Each row of a before or after table is a point. One or more steps were done to the points. Then noise was added and the rows were shuffled. The steps act on columns, c1 being the first. Write out the steps. A step turns or swaps two columns, mirrors them in a line or flattens them onto one, adds a multiple of one to another, or multiplies or shifts one. Angles are multiples of 10 degrees, from the lower column toward the higher: turns from -170 to 170, lines from 10 to 170 but not 90. Use the fewest steps. Two steps may share a column if one is a turn and the other turns, adds or multiplies; they go together, in the order done. Otherwise the lowest column goes first.

Before, 11 rows:
[[-4.4 -2.2]
 [-0.5  7.7]
 [ 0.2  1.8]
 [-1.6 -1.5]
 [-3.3  5.1]
 [-2.1  0.9]
 [-0.9 -2.9]
 [-0.6 -1.7]
 [ 3.0 -2.2]
 [ 1.0  0.6]
 [-5.4  2.4]]
After, 11 rows:
[[-1.4 -1.5]
 [ 0.9 -2.1]
 [ 0.7  0.9]
 [-2.8 -0.9]
 [-2.2  3.1]
 [ 2.0  0.1]
 [ 7.7 -0.5]
 [-2.2 -4.3]
 [ 5.2 -3.2]
 [-1.6 -0.7]
 [ 2.4 -5.4]]
Steps: swap c1 and c2

Before, 12 rows:
[[ 2.9 -1.4  0.0  4.6]
 [ 1.2  4.2  1.0 -2.4]
 [ 1.4 -2.6 -7.2  3.9]
 [ 0.2 -1.3  6.0 -0.7]
 [-2.5 -0.7 -2.1 -4.6]
 [ 3.1  4.6  2.0  4.7]
 [ 0.4  5.1  1.9 -0.5]
 [ 0.4  4.4  3.7  5.2]
 [-5.2 -2.2  0.2  0.1]
 [-2.3 -4.0  2.2 -0.5]
 [ 0.3  4.9 -2.4 -0.2]
 [ 5.6  0.0 -4.7  1.8]]
After (12 x 4):
[[ 0.9 -1.5  1.3  1.7]
 [ 2.7 -1.3  4.8 -3.8]
 [-1.2 -2.1 -2.2 -2.9]
 [ 0.9  5.0  1.5 -3.5]
 [-2.6 -2.6 -4.7  1.1]
 [-1.6 -0.5 -2.6 -7.6]
 [ 0.7  4.0  1.4 -5.2]
 [ 0.4 -4.0  0.7 -3.7]
 [ 1.7  4.7  3.0  1.6]
 [-0.9  4.8 -1.7 -3.2]
 [ 1.7  4.3  2.8  2.3]
 [-0.6  0.0 -1.1 -1.1]]
Steps: flatten c1 and c3 onto the line at 60 degrees; shift c4 by -3.0

Before:
[[-9.9  7.9  1.3  0.6  2.9  3.4 -0.4  2.8]
 [-0.6 -0.1  0.2 -3.1  1.9  2.3  0.9  2.6]
 [ 4.2 -0.2  6.3  0.4  1.2  3.1 -0.8 -0.6]
 [ 2.3 -2.3  0.6  1.4  3.3  0.1 -1.4  5.5]
 [ 0.0 -1.5  0.1  1.4 -3.0 -0.3 -1.0 -2.0]
 [ 2.5  4.8 -1.8  0.8  3.6  3.7  0.8 -0.1]
 [-4.9  2.3 -1.0  0.5 -9.0 -3.1  2.8  6.8]
 [ 1.5 -1.9 -0.1 -0.6  3.3 -0.6  2.4 -1.6]
 [ 1.4 -1.4 -0.7 -4.3  3.6 -3.6  0.1  3.7]
 [-5.1 -2.3 -1.7 -1.4  1.7  1.6  2.6  2.3]
 [ 3.0 -2.0 -0.8 -0.7  0.1  3.4 -2.8 -2.6]]
After, 11 rows:
[[-0.2  2.5 -2.1 -2.2  1.8 -0.6  0.1 -4.2]
 [ 0.0 13.0  1.6  0.9  3.0  5.5  2.7 -2.9]
 [-0.5  4.8  6.3  0.5  1.4 12.8  0.2  0.2]
 [ 0.1  2.9 -0.4 -1.2 -0.2  2.2 -0.3  3.9]
 [ 0.1  3.7 -0.7 -5.6  3.5 -4.6  2.7 -4.5]
 [ 0.0 10.1 -1.8  0.9  3.7  0.8 -0.6 -2.7]
 [ 0.0  3.1  0.0 -0.4  3.4 -0.1 -2.6 -2.0]
 [ 0.1  7.2 -1.0  0.5 -9.0 -4.8  3.6 -1.9]
 [ 0.1  5.1  0.0 -3.7  1.7  2.8  1.8 -3.6]
 [-0.3  3.3 -0.1  1.7 -3.0 -0.1 -0.8  3.6]
 [ 0.1  2.6  0.5  2.1  3.5  1.2  5.4 -4.0]]
Steps: multiply c1 by 0; shift c2 by 5.0; add 1.5 times c3 to c6; multiply c4 by 1.3; turn c7 and c8 by -130 degrees; add -0.5 times c5 to c8

Before (11 x 11):
[[-2.9 -2.3 -0.1 -3.0 -0.6  3.5  2.0 -1.5 -1.3  2.4 -6.1]
 [-3.8 -0.7 -6.2 -8.0 -0.9 -1.1 -4.9  0.2 -2.6 -3.1 -3.1]
 [ 2.9  1.2  1.3 -1.9  1.5 -2.9  3.8  2.1 -0.8 -4.1  2.2]
 [ 1.5 -0.2 -1.0  6.7  5.0  1.3  0.0 -2.8 -1.6  3.5 -2.4]
 [-0.9  6.1  1.0  0.1  1.2  1.6  3.0  0.5 -2.7 -5.3 -0.6]
 [ 4.0  4.6  1.5 -2.0 -3.1  0.1 -2.1  3.3 -1.8 -1.2 -3.1]
 [-0.5  2.0  3.3 -0.6 -0.6 -1.5 -2.1  5.4  0.8 -2.8 -1.8]
 [-1.9 -2.1  0.0 -1.6  4.2  4.5  2.0  4.8  3.0  3.9 -3.5]
 [-1.8  0.0 -4.0 -2.2  0.6 -6.2  0.6  0.8  7.1  1.5  1.2]
 [-0.7  4.7 -0.1  2.6  1.4 -2.8  0.8  3.7 -3.5  1.7  1.6]
 [-2.0 -0.9 -3.2  1.0  0.6  2.5  2.7  0.9 -0.4 -4.9  2.3]]
After:
[[ 4.6 -0.4 -0.6  6.8  3.8  1.9  0.2  4.3 -1.5  1.7 -4.4]
 [ 2.6  2.4  3.4 -0.7 -2.0 -1.6 -1.9 -4.4  0.7 -4.0  4.6]
 [ 2.5  5.6  1.0  0.0  0.2  1.9  3.2 -5.3 -2.9  1.1 -2.5]
 [ 6.3  1.6  1.7 -1.8  0.8 -3.0  3.9 -4.4 -0.4 -1.0  2.8]
 [ 0.7 -0.6 -3.5  1.4 -0.9  2.7  3.0 -5.3 -0.4  1.0  1.2]
 [ 2.2  3.8  0.0  2.5 -0.3 -2.3  1.1  0.8 -3.6 -3.7  7.6]
 [ 0.2 -2.3  0.2 -2.8 -1.4  3.5  1.5  2.9 -1.9 -0.2 -6.9]
 [ 6.6  4.7  1.4 -1.8 -4.1  0.2 -2.4 -2.5 -1.9 -3.1  1.2]
 [ 1.3  0.1 -4.3 -2.1 -0.5 -6.1  0.4  1.1  7.5 -1.6  3.0]
 [ 0.6 -1.9  0.2 -1.8  2.9  4.0  1.9  1.9  3.4 -5.6  5.4]
 [-1.2 -1.1 -6.1 -8.8 -1.8 -1.7 -5.0 -3.3 -2.7  0.5 -4.5]]
Steps: shift c1 by 3.0; shift c5 by -1.0; turn c8 and c10 by -110 degrees; add -1.5 times c10 to c11

Before, 13 rows:
[[ 3.5  0.6 -2.2 -1.9 -0.3  3.3  1.8 -2.5  2.7 -2.6  0.7  0.1 -3.0  1.4]
 [ 6.3  2.3 -4.4  4.5 -0.4  3.0  1.4 -2.4  3.4 -3.7 -7.0 -1.1  1.6 -1.0]
 [-1.6  6.1 -2.1 -3.1 -0.1  0.7  5.3  4.1 -1.3  4.9  2.0 -2.3 -4.8 -2.4]
 [ 0.4  4.9  2.3 -4.7 -1.0 -1.2  1.4 -3.3  0.6  2.6  0.9  1.9  1.3  2.8]
 [ 7.1  1.2 -2.4  1.3 -5.7  2.2 -4.3 -3.3  2.0  5.2  2.1 -2.6  0.5  0.9]
 [ 2.6 -1.1 -3.3  4.3  1.2 -8.7 -2.6  2.2  0.2  3.0 -1.3  1.8 -8.4  1.0]
 [ 2.1 -0.4 -1.1  1.4  5.6  0.1 -1.9  0.9  1.3 -3.0 -5.0 -1.1  2.1 -1.8]
 [-4.3 -2.6  0.4  3.7 -7.3  3.2 -1.4  4.9  4.4 -2.2 -1.9 -6.6 -3.3  1.9]
 [ 2.7  0.1 -0.4  4.6  0.7 -4.8 -0.6 -0.9 -2.3 -1.7  2.5 -2.1 -4.9  1.3]
 [-0.5 -1.3 -5.1 -0.7  2.3 -2.5 -0.1 -2.4  0.0 -1.7 -4.3 -0.7 -1.2 -1.8]
 [-4.1  6.3 -0.6  2.7  0.6 -3.3 -0.8  3.7  4.0 -1.1  2.8 -2.0  0.3 -0.5]
 [ 1.9  1.8 -2.3 -3.0 -1.2  4.1 -2.0 -2.8 -4.1 -4.9  0.0  3.1  1.5 -0.4]
 [ 0.7  1.7 -5.8 -0.6 -0.6 -0.6  1.3  5.7 -3.0  0.6  2.6 -1.8  2.8  0.0]]
After (13 x 14):
[[ 0.3 -4.7  2.7 -6.9  1.4  0.1  1.6 -3.2  0.4  4.8  0.0  1.4 -1.4  2.5]
 [ 6.6  1.3  2.0 -1.0 -3.7  1.3 -4.4 -3.6  1.8  7.0  2.2  0.9 -1.2  0.2]
 [ 2.9  3.3  0.8  6.2  1.6 -5.1 -2.7  2.2 -0.1  5.1  1.8  0.2  8.3  2.7]
 [-4.5  0.7 -2.5  7.2 -7.6  2.8 -1.3  4.7  4.6 -0.5 -0.9  0.3  3.7  1.3]
 [ 3.2  1.2  1.8 -3.7  0.2  2.2  1.9 -2.9  2.6 -0.1  1.5  0.3  2.7  0.1]
 [ 2.8 -0.1  0.1  3.5 -2.2 -3.0 -0.6 -0.8 -2.4  0.1  3.8 -1.1  3.6  2.1]
 [-4.0 -3.0  5.4  5.6 -1.5 -2.7 -0.5  4.0  3.7  0.7  2.5 -0.7 -1.3  0.2]
 [ 6.2  2.8  3.9  2.8 -1.0  1.6  1.3 -1.9  3.3 -1.4 -7.4 -0.6  0.6 -1.9]
 [ 1.0  4.4  4.6  3.3 -1.9 -0.6  1.2  5.5 -3.0  2.7  1.4 -0.5 -3.5  0.5]
 [ 2.0  1.1  0.4  1.8 -0.1 -0.7 -1.8  0.5  1.1 -0.8 -5.5 -2.2 -0.6 -2.1]
 [-0.5  5.2  1.2 -2.5 -0.3 -2.1 -0.2 -2.6  0.1  0.3 -3.7 -1.2  3.1 -1.0]
 [ 1.8  1.3  2.2 -5.2  2.8  2.6 -1.5 -2.9 -4.0 -2.7 -0.2  1.6 -1.2 -1.1]
 [-1.6 -1.2  6.2 -0.2 -2.1 -0.4  5.1  4.0 -1.0  7.0  3.8 -1.2  4.2 -2.4]]
Steps: turn c2 and c3 by 120 degrees; add 0.7 times c8 to c4; multiply c5 by 0.4; turn c5 and c12 by -70 degrees; multiply c6 by 0.7; turn c6 and c14 by -20 degrees; shift c10 by 2.0; mirror c11 and c13 in the line at 170 degrees

Before (12 x 20):
[[-0.4  1.7  1.5  1.8  1.1 -3.6  5.0  8.1  1.0  2.7 -1.8  6.1 -7.3  5.4
   2.3 -0.3  6.4  2.1 -2.2 -1.1]
 [-1.0  4.5  0.0 -2.4  2.8  1.8  0.9  2.3 -0.6 -0.5 -2.2  1.0  2.5  2.2
   4.2  0.1  3.9 -0.7  0.8 -1.6]
 [-0.3  0.5  1.3  1.5  3.7  5.2 -4.7 -1.2  4.2 -1.2  2.8  1.9 -0.1  5.6
   4.3 -1.0  3.9 -5.7  5.1 -0.2]
 [ 0.6 -0.4 -3.3 -4.3  1.5 -1.3  0.9 -0.4  2.1 -2.7 -0.5  3.7 -4.3  3.7
  -2.1  2.6 -1.9  1.2  0.4  4.5]
 [ 2.4 -3.3  5.0 -6.5  1.8 -0.4 -1.3 -1.7  4.9  1.5  8.2  1.5 -1.2  1.2
   3.0  1.7  1.6 -1.3 -1.4  3.5]
 [ 2.2  1.1  2.7 -1.0  2.1 -0.6  0.3  3.3  3.9  1.9  1.2  1.0 -0.8  2.1
   4.5 -3.3 -3.9 -0.3 -3.5  7.5]
 [-2.3  0.5  0.9  1.6  2.1  3.4  0.4  1.0  5.7 -2.0  0.5  2.3  0.1  0.2
  -0.2  1.4 -1.8  0.8 -1.9 -5.4]
 [-5.2  2.4 -3.0 -0.8  0.0  1.1 -1.5  1.6  7.4  0.0  5.6  1.0  1.1 -0.5
   2.3 -0.7 -2.2  1.6  1.9  2.1]
 [-1.5 -1.6  0.9  0.9  0.0 -0.8 -2.2  1.2 -5.0  0.0  5.4  1.3 -1.9  4.5
  -2.9 -4.8 -4.8 -3.4  1.7  2.4]
 [-2.0 -0.2  3.6  4.1 -2.4 -2.6 -0.7  1.6  8.0  2.6  6.2  1.2 -1.9  0.0
  -1.8  8.6  0.3 -1.7 -1.3 -1.7]
 [-1.1  6.9  1.6  4.5  2.0  1.1 -2.3  4.3 -0.3  0.3  2.4 -1.1 -1.6  4.4
   0.3 -3.9 -3.6  2.5 -4.6  0.1]
 [ 0.4  0.4 -2.7 -5.6 -2.9 -0.9 -1.2 -1.2  2.6 -1.5  2.5  0.1 -2.6 -2.5
   1.6  4.8 -0.3 -2.4 -3.2 -3.9]]
After (12 x 20):
[[ 0.4  0.1 -2.7 -5.6 -2.9 -0.9  2.7 -3.4  2.6 -1.3  2.4  0.2 -3.2 -2.8
  -3.3  4.8 -0.2 -2.0 -3.2 -3.9]
 [-0.3  0.2  1.3  1.5  3.8  5.2  3.5  2.4  4.2 -1.2  2.8  1.9  2.6  4.5
  -0.6 -1.0  4.0 -6.6  5.0 -0.1]
 [ 0.4 -0.2 -3.4 -4.2  1.4 -1.2  2.2  0.0  2.1 -2.6 -0.6  3.8  6.1  3.9
  -7.1  2.6 -1.8  0.5  0.4  4.5]
 [-2.4  0.2  0.9  1.7  2.1  3.5 -0.4 -0.4  5.8 -2.0  0.6  2.3  3.4  0.2
  -5.2  1.4 -1.8  0.7 -1.8 -5.5]
 [-2.0 -0.2  3.8  4.0 -2.4 -2.6  1.7  0.8  7.9  2.5  6.2  1.2 -2.5 -0.3
  -6.9  8.6  0.3 -1.7 -1.4 -1.7]
 [-1.5 -0.6  1.0  0.9  0.0 -0.8  2.9  2.3 -5.0  0.0  5.5  1.3 -0.1  3.9
  -7.9 -4.8 -4.9 -4.2  1.8  2.5]
 [ 2.4 -1.4  5.0 -6.5  1.8 -0.4  1.7 -2.8  5.0  1.5  8.2  1.6  2.9  1.1
  -2.0  1.8  1.7 -1.4 -1.4  3.5]
 [ 2.2  0.5  2.6 -1.0  2.0 -0.5  0.2  0.9  3.8  1.9  1.2  1.0  4.0  2.1
  -0.5 -3.4 -4.0 -0.7 -3.5  7.5]
 [-1.0  1.7 -0.1 -2.5  2.9  1.9 -2.3  2.8 -0.7 -0.4 -2.3  1.0  2.9  2.1
  -0.9  0.1  3.8 -1.1  0.8 -1.5]
 [-5.2  0.8 -3.1 -0.8  0.0  1.0  0.6  2.9  7.4  0.0  5.5  0.9 -1.8 -0.2
  -2.8 -0.6 -2.1  1.7  1.9  2.1]
 [-0.3  0.7  1.6  1.8  1.1 -3.6  0.9  6.6  0.8  2.7 -1.8  6.0 10.5  5.6
  -2.8 -0.3  6.4  1.1 -2.2 -1.1]
 [-1.2  2.9  1.5  4.4  1.9  1.0  2.8  1.1 -0.3  0.4  2.4 -1.2  2.7  4.8
  -4.7 -4.0 -3.7  1.6 -4.5  0.1]]
Steps: multiply c2 by 0.4; turn c7 and c13 by 140 degrees; add 1.5 times c5 to c13; add 0.7 times c19 to c8; turn c14 and c18 by -10 degrees; shift c15 by -5.0

Before, 11 rows:
[[ 4.8 -2.5 -1.2 -5.2  1.0 -5.0  1.7  4.0 -5.1 -4.0  0.7 -2.9  0.0  1.3
   1.9 -2.1 -1.5  3.1  0.8  4.1  5.5 -3.1 -0.8  0.7  3.2  0.1 -3.5 -0.9
  -4.3 -1.4  4.7  1.7]
 [-1.1  3.9 -6.2  1.1 -2.0  2.2 -0.6 -0.1 -0.9 -3.0 -3.9 -1.7 -4.0 -4.3
   0.3  3.0  2.6 -0.2  0.2  4.6  1.4 -3.7  1.3 -1.3 -0.3  3.4 -2.4 -3.3
  -4.5  2.4 -0.3  3.8]
 [-1.3 -0.6 -1.8 -5.1  3.3 -3.5  1.3 -0.9  3.2  2.3 -1.1  2.6 -5.4 -0.1
   6.5 -1.6 -0.6 -3.8  3.4 -3.3 -1.1  0.0 -4.4 -4.2  4.8 -2.2  2.7  2.8
  -1.9 -2.6  5.0 -0.2]
 [-0.1  3.3  2.8  2.8  3.4 -1.8  4.5  0.8 -3.4 -1.7 -4.1 -2.1 -3.7 -0.6
   2.6 -2.8  3.8  1.3  2.8 -1.2 -1.1 -2.0  0.0  2.1  1.5  0.7  0.3  0.0
   1.8  4.4  0.6  6.3]
 [-2.7 -2.0  1.8  2.2  1.7 -4.0 -1.3  6.3 -0.8 -2.2  3.5 -0.4  1.1 -4.2
   2.0  1.8  3.2 -1.7 -0.1  1.0 -0.5 -3.3 -1.0  2.3  4.1  0.9 -1.4 -1.1
  -0.3  2.4 -1.3  1.1]
 [-3.7  4.7 -0.1  3.2  3.2  2.4  3.3  1.3  4.4  2.9 -5.7  3.5 -1.7  1.4
   2.2  4.3 -0.5 -4.3  4.9 -0.9  4.1 -2.3  0.4 -2.7  1.3  2.3  4.7 -0.4
   1.1 -3.3  3.5  3.8]
 [ 3.7 -2.0 -1.1 -0.4 -2.3 -2.8  3.3  4.0  0.7 -3.0 -1.1 -3.7 -2.3 -3.9
  -0.8  3.0 -0.8  0.8 -1.7 -3.5 -1.9  1.5 -0.5 -4.0 -1.6 -3.5  5.3 -1.7
   1.7 -1.9 -3.0  0.1]
 [-4.1  0.3 -3.9  2.9 -1.5  0.7  1.2  7.2  2.5  4.4 -0.5 -3.2 -5.7  2.1
   1.3 -0.6  3.1 -4.6  3.5 -2.3  3.9  0.9 -4.5  0.1 -1.5 -1.0  2.0  1.1
  -1.1  0.1  5.2 -1.7]
 [-3.5 -0.3 -5.3  2.4  4.6  0.6 -1.1  1.1  3.5 -0.8  0.0 -4.0 -5.7 -5.2
  -0.5  3.0 -1.0 -1.5 -2.4  2.4 -2.0  1.4  1.6  3.2 -0.5  2.7  2.8  0.0
  -0.6  6.2  1.8 -1.3]
 [ 0.9 -0.6 -4.2  3.3  1.4  0.2 -1.6  4.0 -4.3 -2.7  2.7  0.6  1.5 -6.0
   2.1 -2.9  5.6  2.3 -0.2  4.7 -0.6  3.1 -1.8 -0.2  1.4  3.7 -2.6  3.0
  -4.2  4.2 -2.6  0.9]
 [ 2.1  4.3  0.2 -3.0  2.5 -2.7 -0.1 -0.6 -2.3 -2.6  2.6  3.7  3.9  1.3
   3.7 -2.2 -0.3  4.2 -0.5  1.8 -0.7  1.1 -1.3 -1.2  4.3 -5.2 -2.6 -4.1
  -2.2 -1.7 -2.5  1.8]]
After:
[[ -3.2   3.7   1.6   2.3   2.2  -3.3  -1.3   6.6   0.6  -2.9  -1.4  -3.1
    0.9  -3.1   2.1   2.4   3.1  -1.7  -0.2   1.0   2.4  -3.2  -0.9   2.8
    4.1   1.3   1.4  -1.7  -0.2  -0.9  -1.6   0.2]
 [ -3.8  -3.2  -5.2   2.6   5.0   0.9  -1.2   1.4   4.7  -1.0  -1.8   1.0
   -5.5  -2.8  -0.5   2.7  -0.9  -1.1  -2.2   2.5   6.7   1.6   1.3   3.2
   -0.6   2.7  -3.1  -0.7  -0.8  -2.0   1.9   2.6]
 [  0.9   3.2  -4.2   3.6   1.3   0.2  -1.7   3.7  -2.1  -2.4  -0.3  -2.5
    1.4  -5.4   1.7  -3.0   5.6   2.4   0.2   4.8   3.6   3.0  -2.2  -0.2
    1.4   3.9   2.7   3.2  -4.1  -0.6  -2.6  -0.6]
 [  3.5   1.2  -1.3  -0.1  -3.0  -3.1   3.5   3.9   2.2  -3.1  -2.1   2.3
   -2.3  -2.5  -0.7   2.5  -0.8   0.7  -1.7  -3.5  -2.1   1.5  -0.8  -4.2
   -1.8  -3.5  -5.1  -2.1   2.0  -1.8  -3.0   1.9]
 [ -4.3  -4.2  -3.7   2.9  -1.5   0.2   1.9   6.8   2.1   4.4  -5.2   1.9
   -5.8   2.3   1.1  -0.3   3.2  -4.7   3.5  -2.4   0.5   1.3  -4.6   0.3
   -1.5  -1.1  -2.0   1.1  -1.1   4.5   5.0   2.8]
 [ -0.2  14.7   2.6   2.6   4.0  -1.9   4.8   0.9  -2.7  -1.4  -2.2   5.5
   -3.6  -0.6   2.7  -2.4   4.0   1.4   3.1  -1.0   4.4  -2.2  -0.2   1.9
    1.5   0.6  -0.2  -0.1   2.1  -1.2   0.5 -12.4]
 [  5.0   5.4  -0.6  -5.5   1.3  -5.0   1.6   3.9  -5.0  -3.8  -2.9   0.7
   -0.4  -0.2   1.8  -1.7  -1.3   2.9   0.7   4.5  -1.2  -3.3  -1.0   0.8
    3.5  -0.2   3.3  -0.7  -4.3   5.9   4.9   0.0]
 [  3.0   2.2   0.1  -2.7   2.3  -2.9  -0.2  -0.9  -2.9  -3.1   2.7  -3.8
    3.9   0.4   3.7  -2.2  -0.1   4.2  -0.1   1.9  -2.1   1.1  -1.8  -0.7
    4.4  -5.2   2.7  -3.8  -2.1  -0.2  -2.6  -6.6]
 [ -3.8   7.4   0.1   3.2   2.4   2.2   3.5   1.1   3.6   2.8   2.1   5.3
   -1.5   2.2   2.6   4.6  -0.7  -4.2   5.4  -0.6  -2.8  -2.1   0.5  -2.6
    1.6   2.1  -4.8   0.0   1.1   3.8   2.8  -9.6]
 [ -1.2  -0.4  -1.9  -5.4   3.7  -3.1   1.3  -1.5   3.2   1.8   0.9   1.3
   -4.6   1.4   6.7  -1.6  -0.7  -4.0   3.6  -3.1  -2.7   0.1  -4.2  -4.0
    4.3  -2.2  -3.0   3.0  -1.7  -1.5   5.0   1.2]
 [ -1.3   7.8  -6.2   1.2  -2.3   2.2  -0.6   0.2   0.7  -2.7  -0.3   4.5
   -4.3  -3.1   0.0   3.0   2.5  -0.6   0.1   4.9   2.8  -4.3   1.8  -1.6
   -0.2   3.2   2.3  -3.1  -4.5   1.2  -0.5  -9.6]]
Steps: multiply c32 by 3; turn c2 and c32 by -120 degrees; turn c9 and c14 by 20 degrees; multiply c14 by 0.7; add -0.7 times c19 to c12; turn c11 and c12 by -110 degrees; swap c21 and c30; multiply c27 by -1
